Rows are points. Each copy is the shape, with its points in the same order, turned, moved and blurred by noise. Some copies are also mirrored. Which?

Shape (7 x 2):
0: -0.06 -0.70
1:  0.36  0.16
2:  0.04 -0.33
3: -0.93  0.33
4: -0.02  0.16
5: -0.13 -0.25
6: -0.46  0.60
Copy 1 (7 x 2):
0:  0.07 -0.81
1:  0.44  0.07
2:  0.15 -0.42
3: -0.86  0.17
4:  0.08  0.01
5:  0.00 -0.37
6: -0.40  0.47
Copy 1 is: only turned
Copy 2 (7 x 2):
0:  0.69  0.00
1: -0.10 -0.43
2:  0.35 -0.09
3: -0.29  0.90
4: -0.11 -0.02
5:  0.29  0.05
6: -0.56  0.41
Copy 2 is: mirrored

Shape (9 x 4):
0:  0.65  0.21 -0.14  0.50
1: -0.16  0.45  0.12  0.37
2:  0.51  0.33 -0.23  0.26
3: -0.28 -0.72  0.10 -0.46
4: -0.04 -0.23 -0.28 -0.17
5:  0.33  0.78 -0.19  0.27
6:  0.47  0.61 -0.27  0.03
7: -0.39 -0.48 -0.43 -0.11
8: -0.80 -0.52 -0.28 -0.03
Copy 1 (9 x 4):
0:  0.36  0.44 -0.01  0.50
1: -0.35  0.12  0.35  0.28
2:  0.28  0.43  0.05  0.20
3:  0.20 -1.02  0.06 -0.17
4:  0.10 -0.38 -0.14 -0.16
5: -0.04  0.70  0.26  0.11
6:  0.19  0.61  0.16 -0.07
7: -0.13 -0.63 -0.41 -0.11
8: -0.45 -0.87 -0.30 -0.08
Copy 1 is: only turned
Copy 2 (9 x 4):
0:  0.63  0.48  0.15  0.49
1: -0.20  0.31  0.33  0.08
2:  0.46  0.50  0.11  0.24
3:  0.24 -0.85  0.09 -0.30
4:  0.27 -0.25 -0.24 -0.04
5:  0.10  0.87 -0.07  0.09
6:  0.33  0.68 -0.18  0.02
7: -0.04 -0.63 -0.16  0.17
8: -0.31 -0.81 -0.05  0.10
Copy 2 is: only turned
Copy 3 (9 x 4):
0:  0.30 -0.25  0.14  0.56
1: -0.32  0.39  0.02  0.29
2:  0.36 -0.04  0.11  0.32
3: -0.53 -0.60 -0.27 -0.73
4: -0.09 -0.22 -0.38 -0.27
5:  0.38  0.50  0.09  0.43
6:  0.49  0.31  0.05  0.24
7: -0.35 -0.29 -0.68 -0.37
8: -0.76 -0.12 -0.81 -0.41
Copy 3 is: only turned
Copy 4 (9 x 4):
0:  1.02 -0.04  0.31  0.35
1:  0.28  0.35  0.09  0.59
2:  0.96  0.10  0.00  0.27
3: -0.20 -0.64 -0.41 -0.28
4:  0.39 -0.27 -0.48  0.07
5:  0.95  0.46 -0.01  0.40
6:  1.01  0.37 -0.13  0.12
7:  0.13 -0.67 -0.57  0.18
8: -0.32 -0.49 -0.64  0.38
Copy 4 is: only turned

Shape (11 x 8):
0:  0.13 -0.30  0.23 -0.71 -0.25 -0.41  0.14  0.35
1:  0.18  0.66 -0.82 -0.16  0.10 -0.35  0.73 -0.28
2:  0.93  0.63 -0.25 -0.26 -0.15  0.15 -0.21  0.26
3:  0.03  0.12  1.37  0.06 -0.45  0.24 -0.29  0.07
4:  0.37  0.20 -0.26 -0.27 -0.24  0.46  0.49  0.29
5: -0.38  0.09 -0.08 -0.47  0.11 -0.01  0.22 -0.72
6: -0.06  0.05  0.18  0.29 -0.52 -0.22  0.14 -0.25
7: -0.39 -0.39  0.27 -0.04  0.35  0.23  0.43  0.15
8:  0.06 -0.42  0.69  0.09  0.14  0.24 -0.38  0.16
9:  0.52 -0.17  0.14  0.51 -0.50 -0.01  0.21 -0.73
10: -0.23 -0.08  0.06  0.21 -0.50  0.74 -0.11  0.80
Copy 1 (11 x 8):
0:  0.46  0.33  0.07 -0.74 -0.59 -0.41  0.22  0.15
1: -0.76  0.16  0.03 -0.46  0.03 -0.51  0.54 -0.96
2: -0.07  0.16  0.88 -0.69 -0.24  0.34 -0.04 -0.81
3:  0.80  1.00  0.41  0.29 -0.21  0.55 -0.07  0.37
4: -0.16  0.09  0.10 -0.59 -0.34  0.39  0.59 -0.41
5:  0.05  0.47 -0.69 -0.29  0.23 -0.32  0.07 -0.37
6:  0.08  0.40 -0.02  0.29 -0.52 -0.22  0.20 -0.30
7:  0.06  0.04 -0.29 -0.10  0.13  0.02  0.41  0.47
8:  0.53  0.11  0.14  0.06 -0.09  0.29 -0.24  0.41
9:  0.51  0.04  0.01  0.60 -0.31 -0.02  0.28 -0.80
10: -0.23  0.05  0.03 -0.05 -0.84  0.87  0.11  0.39
Copy 1 is: mirrored
Copy 2 (11 x 8):
0:  0.21  0.17 -0.56 -0.11  0.68 -0.33 -0.21 -0.22
1: -0.21 -0.63 -0.46 -0.82 -0.35 -0.04  0.70 -0.04
2:  0.56  0.35  0.04 -0.95 -0.38 -0.04 -0.17  0.13
3: -0.23  1.02  0.53  0.40  0.23 -0.53 -0.45 -0.05
4:  0.48  0.23 -0.20 -0.26 -0.08  0.26  0.48 -0.07
5: -0.47 -0.42 -0.14 -0.04 -0.02  0.11 -0.04 -0.68
6: -0.14  0.01 -0.11  0.25 -0.29 -0.60  0.07  0.07
7: -0.08 -0.31  0.22  0.37  0.60  0.15  0.18 -0.06
8:  0.23  0.16  0.53  0.39  0.41 -0.22 -0.57  0.04
9:  0.24 -0.12  0.38  0.20 -0.63 -0.85  0.19 -0.38
10:  0.43  0.51 -0.06  0.59 -0.07  0.41 -0.07  0.60
Copy 2 is: mirrored
Copy 3 (11 x 8):
0: -0.08 -0.32 -0.10 -0.73 -0.01 -0.50  0.25  0.22
1:  0.76  0.53 -0.68 -0.05 -0.20  0.05  0.60 -0.42
2:  0.84  0.24 -0.02  0.07 -0.34 -0.17 -0.20  0.65
3: -0.66 -0.14  0.95  0.33  0.07 -0.37  0.07  0.51
4:  0.33 -0.09 -0.13 -0.12 -0.53  0.29  0.47  0.35
5: -0.17  0.38 -0.03 -0.26  0.15  0.32  0.14 -0.63
6: -0.24 -0.09 -0.08  0.47 -0.20 -0.30  0.23 -0.21
7: -0.50 -0.29 -0.21 -0.12  0.43  0.41  0.66  0.15
8: -0.52 -0.40  0.22  0.17  0.43  0.11 -0.10  0.59
9:  0.23 -0.41  0.16  0.78 -0.10 -0.09 -0.05 -0.53
10: -0.62 -0.31 -0.21  0.23 -0.66  0.33  0.27  0.88
Copy 3 is: only turned
Copy 4 (11 x 8):
0:  0.03 -0.12  0.32 -0.86 -0.35 -0.29  0.11 -0.01
1:  0.47  0.73 -0.97 -0.54 -0.35 -0.74  0.10 -0.44
2:  0.61  0.52 -0.40 -0.46 -0.18 -0.10 -0.75  0.23
3:  0.27  0.37  0.77 -0.34 -0.01  1.14  0.17 -0.08
4:  0.23  0.21 -0.74 -0.88 -0.27  0.19 -0.18  0.16
5:  0.27  0.20 -0.26 -0.46  0.06 -0.16  0.29 -0.95
6:  0.17  0.33 -0.06 -0.22 -0.73  0.27  0.25 -0.41
7: -0.14 -0.10 -0.34 -0.32  0.21  0.27  0.80 -0.07
8:  0.14 -0.25  0.28  0.06  0.18  0.64  0.31  0.08
9:  0.91  0.11 -0.25  0.12 -0.79  0.39  0.32 -0.43
10: -0.48  0.06 -0.45 -0.40 -0.27  0.94 -0.15  0.34
Copy 4 is: only turned

Shape (12 x 9):
0:  0.37 -0.34  0.64 -0.08 -0.35  0.17  0.31  0.22 -0.17
1: -0.46 -0.34 -0.24 -0.23 -0.12  0.37  0.49  0.29  0.07
2: -0.49  0.11 -0.06  0.08 -0.68 -0.33  0.25  1.05  0.20
3: -0.84  0.64 -0.16  0.05 -0.35  0.12 -0.30 -0.66 -0.22
4:  0.47  0.77 -0.24 -0.13 -0.01  0.49 -0.13 -0.06  0.40
5: -0.46  0.10  0.39  0.63  0.19  0.16  0.61  0.09 -0.17
6: -0.55  0.23  0.12  0.18 -0.34 -0.24  0.07  0.13 -0.23
7: -0.17 -0.19 -0.01  0.25 -0.92 -0.48  0.88 -0.33 -0.39
8:  0.05  0.00  0.81  0.34  0.81  0.40  0.19 -0.05  0.78
9:  0.15 -0.22 -0.75  0.78 -0.29  0.01 -0.55  0.11  0.54
10:  0.23 -0.53 -0.43 -0.08  0.38  0.14 -0.19  0.15 -0.02
11: -0.31 -0.38 -0.37 -0.06 -0.03 -0.64 -0.38 -0.08 -0.24
Copy 1 (12 x 9):
0:  0.17 -0.60  0.35 -0.38 -0.44 -0.28  0.04 -0.08  0.15
1: -0.30 -0.15  0.12 -0.01  0.50 -0.28  0.24  0.14  0.49
2: -0.45 -0.13 -0.45  0.04 -0.15 -1.13 -0.17  0.51  0.42
3: -0.65  0.47 -0.23  0.65 -0.04 -0.04 -0.34 -0.94  0.17
4: -0.07  0.48 -0.69 -0.34 -0.27  0.31  0.37 -0.21 -0.18
5: -0.49  0.13  0.69  0.10  0.01 -0.53  0.00  0.00 -0.37
6: -0.38  0.11  0.02  0.28 -0.15 -0.62 -0.40 -0.23  0.16
7:  0.33 -0.14  0.38  0.55 -0.20 -1.11  0.27 -0.58  0.39
8: -0.45 -0.18  0.27 -0.90  0.34  0.00  0.01 -0.18 -1.00
9:  0.17 -0.28 -0.95  0.64  0.26 -0.16 -0.04  0.19 -0.60
10:  0.41 -0.14 -0.13 -0.02  0.51  0.27 -0.23  0.27 -0.01
11:  0.35 -0.03 -0.22  0.39  0.42 -0.34 -0.84 -0.20  0.23
Copy 1 is: mirrored
Copy 2 (12 x 9):
0: -0.02 -0.17  0.33 -0.92 -0.34  0.34  0.26  0.08  0.09
1: -0.17 -0.39 -0.17 -0.31 -0.20  0.37  0.72  0.47 -0.63
2: -0.68  0.62  0.00 -0.36 -0.22 -0.31  0.62  0.71 -0.34
3: -0.31  0.35  0.27  0.56  0.23  0.58 -0.40 -0.34 -0.95
4:  0.78  0.49  0.08  0.39 -0.10  0.35  0.48 -0.24 -0.04
5: -0.52 -0.32  0.12 -0.07  0.41  0.61  0.18  0.43  0.19
6: -0.51  0.19  0.10 -0.17  0.25  0.11 -0.06  0.16 -0.50
7: -1.01  0.03 -0.48 -0.61 -0.10  0.46 -0.02 -0.49 -0.23
8:  0.15 -0.86  0.78  0.22  0.15  0.14  0.63  0.20  0.64
9: -0.09  0.22 -0.31  0.68 -0.90 -0.16 -0.20  0.34  0.12
10:  0.50 -0.58 -0.31 -0.04 -0.33 -0.11 -0.01  0.41 -0.18
11: -0.20 -0.40 -0.29 -0.09  0.02 -0.54 -0.36 -0.05 -0.60
Copy 2 is: mirrored
Copy 3 (12 x 9):
0:  0.13 -0.77  0.17 -0.13 -0.40  0.07  0.67  0.00 -0.25
1: -0.12  0.03  0.26 -0.97 -0.28 -0.13  0.24  0.10  0.06
2: -0.47 -0.06  0.17 -0.35 -1.04  0.14 -0.20  0.82 -0.03
3: -0.52  0.91  0.34  0.21 -0.21 -0.18  0.12 -0.61 -0.29
4:  0.42  0.66 -0.20  0.26  0.18  0.45  0.43  0.24  0.13
5: -0.52 -0.10  0.76 -0.15  0.12 -0.26  0.61  0.43 -0.24
6: -0.52  0.12  0.33 -0.01 -0.42 -0.18  0.08  0.11 -0.33
7: -0.19 -0.06  0.15 -0.11 -0.97 -1.02  0.65  0.02 -0.35
8: -0.50 -0.38  0.28  0.01  0.66  0.51  1.00  0.25  0.61
9:  0.28  0.22  0.42  0.42 -0.26 -0.34 -0.39  0.26  0.94
10:  0.32 -0.30  0.03 -0.34  0.41 -0.17 -0.19  0.02  0.34
11: -0.35 -0.17 -0.18  0.02 -0.10 -0.64 -0.50 -0.21  0.08
Copy 3 is: mirrored

Shape (17 x 12):
0: -0.75  0.04 -0.29 -0.65  0.08  0.28  0.08 -0.38  0.17  0.24  0.10 -0.08
1: -0.31 -0.01  0.08  0.83 -0.29  0.61 -0.48 -0.22 -0.30  0.02  0.11  0.42
2:  0.19  0.19  0.43  0.06 -0.36  0.64  0.02 -0.48 -0.32  0.21 -0.20  0.51
3:  0.35  0.37 -0.33 -0.45  0.29 -0.19  0.18  0.06 -0.53 -0.56 -0.34 -0.30
4:  0.28  0.05  0.00 -0.52  0.16 -0.88  0.35 -0.39 -0.30 -0.90 -0.59 -0.26
5: -0.63  0.30 -0.53  0.46 -0.21  0.97  0.28 -0.60 -0.42  0.01  0.24  0.65
6: -0.24  0.00 -0.05 -0.33  0.36 -0.54  0.02 -0.02  0.24  0.35  0.01  0.16
7: -0.54  0.56  0.20 -0.31 -0.20 -0.34  0.32  0.34 -0.21  0.12  0.18  0.00
8: -0.15  0.46  0.31  0.95 -0.13  0.65 -0.48 -0.62 -0.32 -0.11  0.00 -0.18
9: -0.67  0.54  0.15 -0.21 -0.22 -0.21  0.30 -0.37  0.43  0.06 -0.19  0.01
10: -0.38 -0.24  0.19  0.66 -0.54  1.02  0.01  0.04  0.03 -0.03 -0.14 -0.05
11: -0.25  0.69 -0.24 -0.38  0.04  0.20 -0.09  0.11  0.65  0.05 -0.07  0.24
12: -0.03  0.29  0.02  0.54 -0.06  0.71  0.27 -0.36 -0.30 -0.28 -0.24  0.30
13:  0.29  0.19 -0.09 -0.21  0.44 -0.72  0.77 -0.07  0.26 -0.34  0.01 -0.17
14:  0.02  0.20  0.59 -0.60  0.85 -0.46  0.36 -0.02 -0.11 -0.94 -0.12 -0.08
15:  0.36  0.20 -0.07 -0.64 -0.06 -0.35  0.32 -0.34 -0.02 -0.75  0.53 -0.14
16: -0.43  0.08  0.17  0.72 -0.49  0.45 -0.47 -0.13 -0.07 -0.42 -0.22  0.64
Copy 1 (17 x 12):
0: -0.47  0.45 -0.48  0.37  0.01  0.40  0.18  0.28  0.45  0.09  0.28 -0.44
1: -0.29 -0.34 -0.08  0.32  0.70  0.21  0.11  0.35 -0.58 -0.60  0.12  0.28
2: -0.28 -0.28 -0.29 -0.45  0.24  0.63 -0.01  0.37 -0.70 -0.43  0.31 -0.03
3:  0.42  0.15 -0.52 -0.38 -0.36 -0.40  0.48 -0.28 -0.13  0.13  0.58 -0.20
4:  0.00  0.35 -0.24 -0.45 -0.78 -0.52  0.39 -0.82 -0.35  0.54  0.38  0.10
5: -0.71  0.36 -0.33 -0.04  0.81  0.48  0.79  0.56 -0.21 -0.83  0.33  0.14
6: -0.10  0.47 -0.37  0.07 -0.27 -0.23 -0.38  0.09  0.14  0.25 -0.18 -0.23
7: -0.59  0.20 -0.19 -0.17 -0.16 -0.69 -0.23  0.47 -0.16 -0.09  0.50 -0.54
8:  0.03 -0.20  0.16  0.49  0.34  0.22  0.41  0.27 -1.07 -0.83  0.26 -0.03
9: -0.80  0.26 -0.12  0.20 -0.68 -0.09  0.10  0.31 -0.15 -0.24  0.07 -0.39
10: -0.41 -0.75  0.33  0.09  0.51  0.31  0.44  0.43 -0.07 -0.61  0.09  0.03
11: -0.19  0.15 -0.41  0.16 -0.59  0.05 -0.20  0.46  0.39 -0.69  0.24 -0.11
12: -0.16 -0.13  0.03 -0.31  0.25  0.22  0.58  0.30 -0.42 -0.58  0.17  0.22
13:  0.01  0.65  0.07 -0.53 -0.54 -0.62  0.09 -0.46  0.15 -0.02 -0.06 -0.37
14:  0.31  0.71  0.38 -0.33 -0.64 -0.42 -0.04 -0.20 -0.16  0.47  0.88  0.06
15: -0.16  0.47 -0.23 -0.42 -0.20 -0.13 -0.05 -0.78  0.06 -0.27  0.85 -0.41
16: -0.46 -0.46 -0.06  0.28  0.23  0.19  0.10  0.34 -0.48 -0.79  0.25  0.71
Copy 1 is: mirrored
Copy 2 (17 x 12):
0:  0.39 -0.60 -0.18 -0.62 -0.29  0.21 -0.09 -0.50  0.11  0.40 -0.41 -0.14
1: -0.25 -0.38 -0.29  0.91  0.02 -0.01  0.30 -0.12 -0.31  0.50 -0.39  0.42
2: -0.08 -0.47  0.18  0.43 -0.03 -0.42  0.66 -0.51  0.33  0.07 -0.29  0.39
3:  0.24  0.72 -0.16 -0.41 -0.09  0.24  0.21 -0.42  0.13 -0.25  0.35  0.05
4: -0.32  0.88  0.28 -0.75  0.02 -0.01 -0.22 -0.39  0.04 -0.64  0.19 -0.12
5:  0.18 -0.97 -0.79  0.53  0.17 -0.10  0.30 -0.89 -0.36  0.32 -0.09  0.25
6:  0.02 -0.32  0.17 -0.68  0.07  0.22 -0.16  0.32  0.26  0.33 -0.01 -0.22
7: -0.22 -0.05 -0.49 -0.64 -0.28 -0.29  0.11  0.00  0.46  0.56  0.18  0.02
8: -0.14  0.05 -0.16  1.15  0.03 -0.18  0.18 -0.50  0.00  0.65 -0.51 -0.05
9: -0.21 -0.40 -0.33 -0.42 -0.13 -0.23 -0.34 -0.30  0.62  0.21 -0.41 -0.31
10: -0.20 -0.40 -0.59  0.72 -0.57 -0.10  0.68 -0.11 -0.22  0.15 -0.77  0.13
11:  0.15 -0.58 -0.38 -0.14 -0.26  0.42 -0.17 -0.05  0.79  0.07 -0.07  0.02
12: -0.23 -0.18 -0.37  0.57  0.09 -0.03  0.57 -0.57 -0.06 -0.09 -0.13 -0.02
13: -0.16  0.17  0.00 -0.61 -0.08 -0.03 -0.05  0.10  0.16 -0.41  0.53 -0.74
14: -0.73  0.45  0.43 -0.70 -0.38  0.51  0.11 -0.50  0.20 -0.03  0.52 -0.46
15:  0.12  0.17  0.23 -0.39 -0.62 -0.17 -0.39 -0.41 -0.05 -0.27  0.68 -0.16
16: -0.65 -0.37 -0.39  0.75 -0.07  0.03  0.03 -0.18 -0.08  0.16 -0.45  0.63
Copy 2 is: only turned
Copy 3 (17 x 12):
0: -0.55 -0.55  0.23 -0.26  0.40 -0.10  0.34 -0.39 -0.50 -0.55  0.27 -0.43
1:  0.44 -0.23  0.43  0.33  0.15  0.72  0.25 -0.60 -0.07 -0.12  1.09  0.12
2:  0.06 -0.07  0.39 -0.54  0.21  0.54  0.07 -0.85  0.07  0.00  0.50  0.45
3:  0.25 -0.34 -0.05 -0.19  0.31 -0.92 -0.63 -0.36 -0.38  0.35  0.28 -0.01
4:  0.30 -0.50  0.41  0.13  0.16 -1.21 -0.64 -0.68 -0.18  0.20 -0.42  0.12
5:  0.04 -0.78  0.19 -0.32  0.26  0.21  0.41 -0.72  0.03 -0.59  1.57  0.29
6: -0.61  0.08  0.23  0.26  0.08 -0.32 -0.07 -0.33 -0.02 -0.31  0.06 -0.36
7: -0.04  0.25  0.51 -0.35 -0.04 -0.61  0.25 -0.14 -0.08 -0.12  0.51 -0.58
8:  0.45 -0.58  0.43  0.08  0.23  0.74  0.03 -0.97  0.12  0.46  0.98 -0.27
9: -0.34 -0.53  0.72 -0.24 -0.15 -0.22  0.14 -0.27  0.10 -0.30  0.09 -0.47
10:  0.41 -0.53  0.44  0.01  0.48  0.79  0.55  0.02  0.03  0.01  0.71  0.19
11: -0.43 -0.39  0.27 -0.41 -0.17  0.07 -0.43  0.06 -0.13 -0.48  0.37 -0.38
12:  0.34 -0.61  0.36 -0.21  0.40  0.20 -0.06 -0.56  0.33 -0.03  0.92  0.32
13: -0.07 -0.27 -0.16  0.10  0.11 -0.93 -0.39 -0.27  0.48 -0.08 -0.16 -0.21
14:  0.39 -0.05  0.44 -0.05  0.75 -0.89 -0.90 -0.53  0.16 -0.32 -0.24 -0.48
15:  0.52 -0.30 -0.33 -0.32 -0.12 -0.73 -0.30 -0.72 -0.16 -0.40 -0.17 -0.32
16:  0.59 -0.36  0.85  0.31 -0.11  0.67 -0.02 -0.39 -0.09 -0.31  0.86  0.29
Copy 3 is: mirrored
Copy 4 (17 x 12):
0: -0.57 -0.10 -0.16 -0.78  0.17 -0.02  0.00  0.08 -0.19 -0.82 -0.06 -0.78
1: -0.33 -0.27 -0.38  0.16 -0.20  0.53 -0.30 -0.23 -0.29 -0.62  0.42  0.53
2: -0.76 -0.10 -0.23 -0.42  0.13  0.86 -0.26 -0.18 -0.22  0.08  0.25  0.20
3: -0.26  0.44  0.17 -0.12  0.75 -0.14  0.10 -0.56  0.06  0.05 -0.71 -0.25
4: -0.84  0.15 -0.07 -0.14  0.68 -0.61  0.63 -0.61  0.01  0.43 -0.87 -0.24
5: -0.22 -0.32 -0.37 -0.67  0.18  1.01  0.07 -0.44 -0.28 -1.17  0.06  0.37
6: -0.45 -0.13 -0.34 -0.30  0.53 -0.46  0.12  0.48  0.18 -0.22  0.01 -0.40
7: -0.33  0.69 -0.45 -0.35  0.31 -0.01  0.49  0.08  0.21 -0.30  0.28 -0.43
8: -0.74 -0.21 -0.12  0.50 -0.23  0.77 -0.29 -0.64  0.15 -0.64  0.25  0.25
9: -0.78  0.01 -0.62 -0.40 -0.08  0.17  0.51  0.10  0.27 -0.37 -0.13 -0.64
10: -0.27 -0.18  0.13  0.05 -0.65  0.79  0.08 -0.08 -0.59 -0.47  0.30  0.11
11: -0.13  0.07 -0.44 -0.59 -0.16  0.17 -0.16  0.27  0.47 -0.31 -0.39 -0.52
12: -0.47 -0.12 -0.01 -0.14  0.05  0.89  0.13 -0.34 -0.09 -0.39 -0.22  0.42
13: -0.35 -0.11  0.16 -0.30  0.65 -0.39  0.82  0.02  0.60  0.18 -0.42 -0.27
14: -1.04  0.61  0.40 -0.40  0.42 -0.67  0.42 -0.06  0.51  0.04 -0.63  0.14
15: -0.38  0.03  0.13 -0.82  0.33 -0.51  0.37 -0.81  0.45  0.16 -0.14 -0.23
16: -0.41 -0.10 -0.67  0.06 -0.57  0.43 -0.10 -0.24 -0.34 -0.41  0.01  0.64
Copy 4 is: only turned
